Rows are points. Examples show where two turns around zero, p and q, send a point. Write where each new point lands after one turn and then the other. Backwards means that the second turn is done in reverse. Each puzzle has new turns, and all numbers are rounded.

Turn p:
+0.05 -0.42 -> -0.01 -0.42
-0.16 +0.30 -> -0.11 +0.32
+0.12 +0.12 -> +0.14 +0.10
Turn q:
+0.47 +0.15 -> +0.46 +0.18
-0.18 -0.13 -> -0.17 -0.14
-0.03 +0.17 -> -0.04 +0.17
-0.26 -0.19 -> -0.25 -0.20
Where do these land?
p, then q: -0.13 +0.05 -> -0.13 +0.06
q, then p backwards: -0.05 +0.29 -> -0.11 +0.27
p, then q backwards: +0.10 +0.18 -> +0.13 +0.16
q, then p: +0.09 -0.52 -> +0.04 -0.53

Turn p:
+0.23 +0.08 +0.13 -0.04 -> +0.19 +0.09 +0.13 -0.12
+0.00 +0.40 -0.30 +0.33 -> +0.13 +0.38 -0.35 +0.28
+0.15 -0.31 -0.19 +0.06 -> +0.17 -0.33 -0.15 +0.01
+0.04 +0.15 -0.04 -0.23 -> -0.05 +0.13 -0.05 -0.24
-0.55 -0.35 +0.39 -0.12 -> -0.56 -0.31 +0.41 +0.13
+0.13 +0.04 +0.01 +0.00 -> +0.12 +0.04 +0.01 -0.05
Turn q:
-0.04 -0.02 +0.62 +0.28 -> -0.05 -0.07 +0.58 +0.35
-0.12 -0.28 -0.22 -0.30 -> -0.18 -0.24 -0.23 -0.29
+0.11 -0.07 -0.11 +0.03 -> +0.10 -0.07 -0.12 +0.01
-0.24 +0.08 -0.19 +0.09 -> -0.20 +0.15 -0.19 +0.08
+0.31 +0.18 +0.06 +0.33 -> +0.36 +0.13 +0.07 +0.30
-0.01 +0.11 -0.16 -0.42 -> -0.02 +0.10 -0.10 -0.44
Where do these land?
q, then p backwards: +0.06 -0.03 +0.21 +0.26 -> -0.04 -0.08 +0.18 +0.27
p, then q: -0.03 -0.16 +0.32 -0.10 -> -0.12 -0.16 +0.32 -0.01
p, then q: +0.16 -0.03 -0.46 -0.32 -> +0.01 -0.06 -0.41 -0.41
q, then p: -0.31 +0.21 +0.31 +0.34 -> -0.10 +0.29 +0.25 +0.44
q, then p: +0.09 +0.34 -0.18 +0.00 -> +0.13 +0.32 -0.15 -0.12
p, then q: +0.03 -0.33 -0.20 -0.18 -> -0.10 -0.33 -0.19 -0.16

Turn p:
+0.19 +0.17 +0.21 +0.01 -0.44 -0.16 -> +0.25 +0.25 +0.08 -0.01 -0.43 -0.10
+0.02 -0.15 -0.46 -0.08 +0.13 +0.14 -> +0.04 -0.24 -0.36 -0.11 +0.26 +0.05
-0.17 +0.15 -0.27 +0.32 +0.28 +0.06 -> -0.20 +0.06 -0.23 +0.28 +0.35 -0.11
-0.05 +0.25 +0.17 -0.19 -0.01 +0.01 -> -0.09 +0.27 +0.12 -0.18 -0.05 +0.05
+0.18 -0.21 -0.18 +0.01 -0.26 +0.38 -> +0.25 -0.16 -0.29 +0.06 -0.12 +0.35
-0.33 -0.53 +0.23 -0.23 +0.13 -0.19 -> -0.32 -0.53 +0.35 -0.17 -0.12 -0.02
+0.16 +0.32 +0.31 +0.16 +0.17 -0.24 -> +0.08 +0.36 +0.36 +0.13 +0.10 -0.22
Turn q:
+0.19 +0.22 +0.03 +0.31 -0.15 +0.09 -> -0.02 +0.23 -0.02 +0.38 -0.11 +0.03
-0.35 +0.09 -0.16 -0.63 -0.06 +0.04 -> -0.09 +0.09 -0.04 -0.72 -0.09 +0.11
+0.08 -0.10 +0.04 -0.09 +0.18 +0.33 -> +0.22 -0.09 -0.04 -0.02 +0.07 +0.32
-0.08 -0.03 -0.30 +0.25 -0.15 -0.07 -> -0.23 -0.02 -0.31 +0.14 -0.07 -0.13
+0.26 -0.09 -0.24 +0.16 -0.24 -0.13 -> +0.07 -0.02 -0.25 +0.20 -0.24 -0.26
-0.05 +0.00 -0.11 -0.29 +0.36 -0.15 -> +0.15 -0.01 -0.03 -0.34 +0.32 -0.10
-0.05 -0.09 +0.75 +0.27 +0.06 -0.12 -> -0.10 -0.20 +0.69 +0.34 +0.11 +0.03
Where do these land?
q, then p: +0.04 -0.21 +0.21 -0.05 +0.22 -0.18 -> +0.09 -0.20 +0.35 +0.00 +0.08 -0.02
p, then q: +0.19 -0.24 -0.41 +0.25 +0.01 -0.01 -> +0.20 -0.24 -0.35 +0.20 +0.12 -0.23
p, then q: +0.05 +0.22 -0.11 -0.23 +0.01 +0.18 -> +0.12 +0.22 -0.12 -0.21 +0.04 +0.15
q, then p: -0.11 -0.40 -0.12 +0.17 -0.09 +0.24 -> -0.02 -0.41 -0.26 +0.15 -0.07 +0.15
q, then p: -0.32 -0.14 -0.04 +0.32 +0.43 -0.21 -> -0.34 -0.32 +0.16 +0.10 +0.43 -0.13
p, then q: +0.05 +0.46 +0.05 -0.41 -0.42 -0.11 -> +0.04 +0.54 +0.04 -0.36 -0.37 -0.09
q, then p: +0.10 +0.31 +0.41 -0.05 -0.16 +0.09 -> +0.01 +0.40 +0.22 +0.15 -0.21 +0.18

Turn p:
-0.24 +0.09 -0.22 +0.00 -0.33 +0.03 -0.49 -0.44 -> -0.48 -0.03 -0.30 -0.01 +0.15 -0.05 -0.52 -0.19
+0.30 +0.19 -0.33 -0.21 +0.04 -0.32 +0.20 -0.09 -> +0.20 +0.14 -0.30 -0.33 -0.27 -0.26 +0.10 -0.14
+0.13 +0.14 +0.31 +0.18 +0.27 +0.04 +0.05 +0.02 -> +0.08 +0.24 +0.36 +0.08 +0.09 -0.12 +0.13 +0.02
+0.24 -0.04 -0.13 -0.16 +0.00 -0.14 -0.08 +0.26 -> +0.26 -0.10 -0.03 -0.15 -0.23 -0.07 -0.12 +0.15
+0.02 -0.13 +0.41 -0.20 +0.14 +0.33 +0.11 -0.08 -> -0.05 -0.08 +0.46 -0.15 +0.15 +0.26 +0.17 -0.12
-0.02 +0.36 -0.19 -0.20 -0.20 -0.29 +0.07 +0.26 -> -0.11 +0.01 -0.27 -0.20 -0.34 -0.23 +0.09 +0.32
-0.43 -0.15 -0.10 +0.18 +0.18 +0.32 -0.09 -0.15 -> -0.10 -0.02 -0.11 +0.17 +0.55 +0.23 -0.04 +0.01
+0.25 +0.00 +0.03 +0.04 -0.10 -0.04 +0.07 +0.08 -> +0.11 +0.07 +0.07 +0.02 -0.25 +0.02 -0.01 -0.03
+0.29 +0.11 +0.08 +0.02 +0.28 +0.17 -0.04 +0.40 -> +0.34 +0.20 +0.30 -0.10 -0.04 +0.05 -0.02 +0.34
-0.71 -0.67 +0.36 +0.32 +0.07 -0.02 -0.02 -0.32 -> -0.22 -0.55 +0.10 +0.65 +0.61 +0.09 +0.15 -0.33
+0.16 +0.09 -0.22 +0.03 -0.35 -0.08 +0.22 +0.06 -> -0.02 +0.10 -0.27 +0.02 -0.41 +0.09 +0.06 -0.02
Turn q:
+0.14 +0.00 +0.09 +0.82 -0.11 -0.15 +0.16 +0.03 -> +0.08 -0.41 +0.37 +0.48 -0.17 -0.27 +0.30 +0.17
-0.10 +0.37 -0.02 -0.21 +0.01 -0.14 -0.04 +0.02 -> -0.06 +0.40 -0.04 -0.07 +0.04 -0.13 -0.03 +0.15
+0.70 +0.00 +0.14 -0.04 -0.06 -0.20 +0.00 -0.54 -> +0.70 +0.00 +0.48 -0.28 +0.10 -0.12 +0.02 -0.16
-0.06 -0.16 +0.04 +0.30 +0.18 -0.11 -0.16 +0.13 -> -0.05 -0.23 +0.04 +0.33 +0.15 +0.00 -0.12 +0.09
+0.00 -0.03 -0.60 -0.24 +0.09 -0.14 +0.11 +0.23 -> +0.12 +0.05 -0.65 -0.05 +0.16 -0.16 +0.13 +0.05
-0.13 -0.07 -0.19 -0.16 -0.05 +0.58 -0.18 +0.16 -> -0.08 +0.08 -0.35 +0.04 -0.26 +0.51 -0.04 -0.12
-0.21 +0.03 +0.21 +0.01 +0.16 +0.36 +0.14 +0.03 -> -0.34 +0.04 +0.10 +0.01 +0.00 +0.32 +0.16 -0.09
-0.18 +0.10 +0.17 -0.34 -0.10 -0.13 +0.06 +0.29 -> -0.30 +0.11 -0.11 -0.31 +0.00 -0.05 -0.13 +0.27
-0.17 -0.24 +0.15 -0.14 -0.12 -0.07 -0.10 -0.35 -> -0.07 -0.04 +0.15 -0.15 -0.02 -0.09 -0.30 -0.36
Where do these land?
p, then q backwards: +0.40 +0.27 +0.25 -0.21 +0.08 +0.15 -0.10 +0.16 -> +0.17 +0.26 +0.42 -0.16 -0.28 -0.03 -0.01 -0.14
q, then p: -0.09 -0.13 +0.34 -0.14 -0.11 -0.06 -0.09 -0.02 -> -0.19 -0.26 +0.18 -0.08 +0.11 -0.03 -0.16 +0.07
p, then q backwards: -0.16 -0.08 -0.86 +0.07 +0.11 +0.17 -0.24 +0.25 -> +0.23 -0.12 -0.43 -0.43 +0.18 -0.11 -0.45 +0.50
q, then p: +0.02 -0.21 +0.38 -0.20 +0.03 +0.15 +0.03 +0.02 -> -0.13 -0.23 +0.22 -0.20 +0.22 +0.21 -0.04 +0.01
p, then q backwards: -0.22 +0.26 +0.08 +0.50 +0.11 +0.07 -0.26 -0.12 -> -0.34 +0.30 +0.01 +0.09 +0.36 -0.27 -0.24 -0.01
p, then q backwards: -0.07 -0.08 +0.05 -0.15 -0.05 +0.06 +0.06 -0.39 -> -0.19 -0.23 +0.03 -0.13 +0.11 +0.12 +0.17 -0.20
q, then p backwards: -0.22 -0.09 +0.01 -0.11 -0.11 -0.01 +0.86 -0.09 -> -0.25 +0.26 +0.23 -0.51 +0.01 -0.31 +0.41 -0.34
q, then p: +0.07 -0.05 -0.40 +0.14 -0.24 +0.14 -0.08 +0.13 -> +0.12 +0.10 -0.31 +0.14 -0.29 +0.17 -0.16 -0.10
p, then q backwards: +0.11 +0.35 -0.16 +0.01 +0.05 -0.51 -0.08 +0.21 -> -0.02 +0.24 -0.25 -0.01 -0.41 -0.42 +0.06 +0.12
q, then p: +0.16 -0.24 +0.30 +0.10 +0.15 -0.15 -0.12 -0.15 -> +0.12 -0.14 +0.41 +0.05 +0.16 -0.06 -0.11 -0.12
